Each row is a point. Any point is a mix of the corners, with weights that add up to 1. It lies inside the corners' shape when no weight is negative. Is each point inside? If not, which corners have a negative weight?
(in the rows, 100 means zero)

Corners:
(1): [126 52 108]
(2): [121 145 61]
(3): [33 176 140]
(4): [102 108 43]
Points:
[135 101 51] -> outside (3)
[63 160 88] -> outside (1)
[119 100 42] -> outside (3)
[63 166 75] -> outside (1)
[88 142 110] -> outside (4)
[147 49 67] -> outside (3)
[53 139 125] -> outside (2)
[71 119 115] -> outside (2)

Corners:
(1): [96 127 110 84 65 141 107 84 89 55 129]
(2): [117 164 109 102 43 114 124 95 77 57 105]
(3): [84 89 103 74 94 96 69 113 34 107 92]
(4): [103 89 112 71 110 97 113 108 126 139 90]
(5): [107 82 100 92 115 103 67 137 59 75 82]
(6): [84 73 62 81 99 89 100 108 39 67 116]
(7): [104 82 122 128 117 109 120 71 101 130 104]
(8): [70 116 110 119 110 87 109 97 116 107 142]
(9): [106 102 106 104 115 78 87 65 122 111 118]
(10): [114 112 168 96 118 84 122 81 96 89 105]
(11): [109 136 121 105 5 106 110 102 92 44 141]
(12): [58 81 89 87 89 100 88 97 63 71 71]
Points:
[79 107 101 109 107 100 93 92 66 76 109] -> outside (4, 11)
[93 110 101 100 85 102 97 102 85 84 110] -> outside (10)
[76 113 75 97 71 96 79 110 60 63 125] -> outside (4, 7, 10)
[88 92 102 86 95 97 93 102 72 93 96] -> inside
[89 103 109 96 91 106 102 90 86 84 107] -> inside
[89 97 97 91 92 94 95 101 70 88 113] -> inside
[102 122 107 96 77 101 103 95 79 82 108] -> inside
[115 83 107 102 110 86 107 84 95 112 89] -> outside (1, 3, 8)
[84 64 101 107 160 73 73 104 40 107 63] -> outside (1, 4, 11)

Corners:
(1): [89 56 106 70 109 114 99 5 156 149 52 155 98 135 153 61 167 141 45 70]
(2): [88 175 90 109 94 127 49 123 106 160 163 39 23 140 52 80 145 75 129 101]
(3): [161 170 29 150 101 91 127 94 72 170 83 74 128 71 56 77 65 56 84 86]
(4): [153 44 45 58 119 38 59 77 41 101 93 113 98 111 47 133 139 121 86 50]
(5): [118 112 140 96 49 128 164 37 98 76 154 78 43 145 118 49 59 103 125 45]
(6): [147 69 116 59 162 49 94 108 175 158 61 39 159 100 29 131 109 61 81 120]
(7): [126 169 124 68 115 44 101 83 82 106 50 140 114 85 115 59 22 65 53 78]
(8): [38 31 146 91 123 58 77 147 116 74 76 85 90 57 8 58 56 141 146 41]
(9): [154 45 153 97 63 58 159 99 77 66 102 158 123 43 121 39 140 170 45 110]
(10): [116 57 67 65 179 15 131 17 113 192 57 57 112 96 51 20 144 151 171 150]
(11): [109 137 44 90 151 94 147 111 154 158 151 158 129 139 27 125 132 70 101 107]
(12): [133 122 152 153 88 143 149 148 139 86 139 159 47 112 112 144 101 174 169 96]
(13): [47 136 139 142 50 60 33 80 49 90 68 63 140 152 102 10 134 67 81 147]
(14): [129 67 32 52 148 107 89 127 122 74 144 86 121 83 74 133 143 164 88 75]
(15): [53 169 125 107 144 113 93 83 31 102 81 39 42 40 117 86 145 71 148 29]
(16): [99 85 134 123 179 21 87 127 146 88 116 78 115 129 56 90 122 150 52 38]
(17): [141 50 159 108 158 93 23 105 162 53 119 113 103 51 112 119 72 41 62 63]
(18): [46 146 132 98 97 28 85 110 145 68 69 91 48 57 115 7 146 69 173 55]
(19): [50 60 119 79 48 48 132 56 145 130 158 113 41 88 148 66 44 108 160 51]
(20): [135 153 88 66 115 87 118 44 146 172 161 118 145 44 34 77 156 162 132 66]
(21): [161 105 110 82 65 69 124 117 33 138 141 78 127 163 134 11 38 60 82 35]
Points:
[110 90 117 82 109 69 100 87 120 111 112 107 98 111 96 66 105 110 103 78] -> outside (3, 15)
[101 102 114 88 112 79 103 82 114 112 113 98 89 108 88 70 115 105 114 79] -> outside (3)
[101 86 124 93 107 65 90 81 108 97 90 94 91 76 96 67 115 120 103 82] -> outside (11, 21)
[112 124 132 113 89 90 107 106 105 102 113 115 87 109 104 81 86 91 91 54] -> outside (10, 14)
[108 131 154 109 82 91 128 90 83 86 57 76 117 94 112 33 122 160 73 47] -> outside (2, 4, 10, 11, 17, 19)
[128 69 92 94 124 98 99 79 115 134 128 88 112 107 71 98 131 128 93 87] -> outside (7, 18)
[93 56 123 106 99 88 99 122 113 66 105 95 86 100 107 89 102 101 98 58] -> outside (2, 7, 10, 20)

Corners:
(1): [144 142 117 114 88 107 97 80 93 116 104 109 66 107 87 142 116 97 135 94]
(2): [83 96 107 102 105 118 104 116 87 99 93 111 123 95 110 102 120 75 5 110]
(3): [105 95 65 104 112 79 68 95 126 76 103 106 108 88 90 109 94 82 96 108]
(4): [85 107 71 86 119 123 85 101 109 109 94 18 88 97 82 113 116 94 136 85]
(5): [97 94 101 112 98 121 106 108 90 110 90 107 174 96 122 86 75 71 128 78]
(6): [95 115 111 93 115 106 98 61 118 110 97 115 105 104 119 100 95 139 116 91]
(7): [85 92 108 107 90 123 67 98 122 84 100 114 81 103 110 118 109 81 117 84]
(8): [107 104 112 106 87 119 106 97 81 84 113 70 121 126 94 95 115 90 89 110]
(9): [75 101 119 110 99 118 116 103 102 94 120 103 116 87 70 129 99 95 27 130]
(10): [92 103 115 83 103 89 73 103 88 116 99 86 70 97 92 120 77 95 135 92]
(11): [90 113 65 95 84 111 94 112 112 113 115 108 73 102 82 122 116 158 119 130]
(12): [86 96 101 108 102 102 66 87 101 83 73 106 83 82 75 110 123 108 108 78]
(13): [93 91 111 109 113 75 108 79 100 90 102 116 155 106 122 122 129 82 103 83]
(14): [91 113 107 86 89 125 122 122 107 114 78 115 68 146 81 119 91 88 80 94]
(15): [82 103 85 72 96 124 114 116 91 69 97 119 75 104 94 118 90 97 118 149]
(16): [83 111 96 104 129 126 61 108 95 105 106 116 77 106 80 100 85 97 133 97]
(17): [90 94 94 117 101 110 112 110 122 114 88 108 69 105 97 105 102 125 123 150]
(18): [88 97 92 117 86 105 104 40 91 105 114 123 65 105 93 125 109 76 104 75]
(19): [106 102 109 82 101 98 116 100 106 112 104 121 98 100 98 87 106 74 135 81]
(20): [131 108 95 121 111 101 108 118 96 84 112 90 91 100 107 123 102 110 129 84]
(21): [84 148 108 121 95 79 109 118 107 76 86 85 74 105 103 104 112 76 91 88]
Points:
[102 118 109 91 107 107 84 116 103 87 93 91 75 102 84 113 104 94 99 95] -> outside (5, 11, 13, 17, 18)
[106 113 104 104 97 109 96 95 96 101 102 97 90 106 92 116 108 97 111 100] -> inside
[86 87 89 105 95 86 85 112 88 77 89 166 112 104 122 101 93 46 108 55] -> outside (1, 4, 6, 8, 9, 17)
[93 105 97 100 98 106 97 90 99 101 103 105 83 103 94 116 101 98 112 98] -> inside
[110 100 95 95 101 110 99 106 103 102 92 98 111 105 109 105 101 105 132 101] -> outside (9, 16, 18, 21)

Corners:
(1): [139 98 134 51 123 116 73 114 133 72 64 73 106 119 71 63 104 79 105 100]
(2): [138 135 119 128 92 73 128 120 145 91 49 143 131 94 107 119 97 81 119 80]
(3): [81 83 33 105 128 115 54 104 79 93 116 68 114 94 121 125 109 110 154 91]
(4): [116 69 117 95 78 80 75 105 132 159 139 165 123 89 143 161 79 103 99 124]
(5): [98 73 52 108 168 118 130 124 60 114 125 92 86 43 100 103 109 126 94 91]
(6): [129 78 54 117 109 83 88 83 109 141 73 108 85 57 126 129 72 127 117 126]
(7): [106 106 76 88 121 84 95 166 90 65 71 122 81 74 88 71 89 103 172 48]
(8): [129 91 118 118 86 124 83 53 97 83 121 174 131 110 154 131 51 120 133 103]
(9): [103 91 109 109 84 112 115 76 98 134 111 121 98 91 191 138 40 77 100 139]
(10): [65 99 5 21 82 133 105 127 124 84 79 54 101 87 70 49 92 96 139 68]
(11): [109 90 97 64 95 113 101 129 139 120 46 97 86 82 129 112 106 114 142 57]
(12): [138 148 146 97 104 94 99 65 101 92 69 137 103 90 104 102 119 49 119 89]
(13): [133 161 174 80 106 76 140 59 136 107 70 93 87 128 87 114 50 86 94 99]
(14): [113 138 130 124 59 104 124 68 104 119 73 119 95 139 98 80 114 78 112 118]
(15): [160 137 96 107 117 119 118 93 129 105 106 115 90 112 79 109 114 81 156 122]
(16): [126 101 112 78 109 89 112 92 136 86 87 108 50 118 91 121 107 70 71 81]
(17): [115 146 108 67 144 119 84 111 142 108 66 97 75 110 63 55 51 85 87 59]
(18): [96 82 69 146 105 151 71 107 62 63 141 85 96 42 88 122 120 96 157 114]
(19): [190 86 137 121 74 77 85 92 125 146 120 117 134 93 141 152 85 92 129 82]
(20): [155 111 128 153 104 106 136 91 82 111 70 145 105 99 59 145 109 58 154 107]
(21): [118 111 70 71 98 125 50 162 71 101 80 75 97 85 91 115 118 120 91 82]
Points:
[116 109 93 100 105 106 103 103 107 108 89 111 96 90 106 113 90 96 125 90] -> outside (1)
[135 119 101 108 95 110 79 81 117 118 101 128 129 90 117 136 64 88 131 107] -> outside (1, 5, 7, 11, 14, 16)
[118 113 100 94 97 109 96 107 106 105 81 106 96 100 101 101 98 95 117 91] -> inside
[124 109 106 103 93 104 98 93 113 108 89 116 111 93 113 110 82 89 138 98] -> outside (5, 16, 21)
[124 93 96 93 101 98 94 112 108 89 83 111 109 82 101 115 106 98 130 79] -> outside (9, 14, 15, 17)
[105 111 63 117 91 113 106 104 95 85 74 124 98 85 110 116 107 92 150 93] -> outside (1, 4, 5, 13, 17, 19)
[120 111 103 95 111 108 98 102 107 109 89 113 96 91 104 107 87 89 112 93] -> inside

Corners:
(1): [98 80 140 100 116 67 120 99 144 115 131 127 104 77 112 114 46 130 89 140]
(2): [101 100 76 135 93 102 161 99 106 92 124 125 63 153 124 160 40 111 99 94]
(3): [157 125 150 63 93 78 85 64 109 98 97 147 85 80 111 105 87 143 91 156]
(4): [63 49 107 54 64 109 143 133 138 144 112 120 111 161 93 5 96 144 109 53]
(5): [142 112 98 165 122 85 35 94 86 76 73 107 103 40 81 132 100 99 101 193]
(6): [169 88 104 142 130 70 123 127 120 75 86 33 127 91 94 111 160 79 168 181]
(7): [88 99 96 87 115 164 94 116 96 113 108 60 109 104 93 66 134 61 111 49]
(8): [110 61 120 148 187 169 124 149 29 106 77 84 131 74 52 133 92 116 130 88]
(9): [83 99 127 83 97 32 138 104 101 100 114 79 171 75 147 29 100 136 111 86]
(10): [131 89 44 118 107 18 108 117 64 91 57 134 95 109 41 138 89 80 126 67]
(11): [67 142 83 24 161 73 99 102 81 81 119 104 126 160 71 77 98 114 76 105]
(12): [91 84 51 103 100 63 117 112 110 88 71 102 69 94 112 80 155 129 130 87]
(13): [80 111 69 114 78 144 80 139 109 80 69 128 82 97 87 128 137 91 118 74]
(14): [94 114 106 118 85 84 127 122 166 30 17 94 62 76 109 67 57 100 52 157]
(15): [51 94 173 113 69 78 90 62 78 95 43 92 131 84 150 88 58 138 70 96]
(16): [149 90 91 118 80 95 106 74 164 49 93 132 92 75 55 147 72 126 108 162]
(17): [85 61 137 171 76 102 100 97 31 147 50 89 150 52 114 85 130 49 115 135]
(18): [111 90 73 117 90 84 53 66 72 96 23 157 122 96 133 137 127 85 118 106]
(19): [97 83 158 137 128 107 88 92 70 74 140 141 66 91 70 72 80 66 114 53]
(20): [108 88 163 129 69 68 95 67 57 101 136 128 127 106 134 107 129 84 68 52]
(21): [113 58 75 14 65 99 91 107 168 80 74 68 102 79 121 58 98 133 129 182]
Points:
[105 94 103 110 104 93 107 112 101 89 91 99 103 96 91 97 104 99 109 104] -> outside (18)
[109 95 102 105 96 63 98 100 107 91 68 111 113 93 109 95 94 101 114 138] -> outside (7, 8, 12, 16, 20)
[106 104 124 107 112 87 104 98 85 99 101 114 111 101 103 100 93 105 97 104] -> outside (12, 16, 21)
[97 92 111 114 107 91 110 105 86 96 83 106 113 97 100 98 103 100 104 99] -> outside (5, 21)
[94 87 94 105 113 105 100 110 68 112 102 141 109 103 69 104 124 101 115 44] -> outside (2, 5, 6, 14, 15, 21)
[111 93 99 120 111 90 108 108 103 87 83 107 101 92 88 109 102 104 116 115] -> outside (20, 21)
[116 97 105 120 113 77 99 94 90 82 79 110 106 84 97 116 92 107 103 133] -> outside (4, 7, 13)
[88 102 84 78 98 76 107 106 113 82 93 104 105 122 99 77 103 111 101 91] -> outside (1, 3, 8, 17)
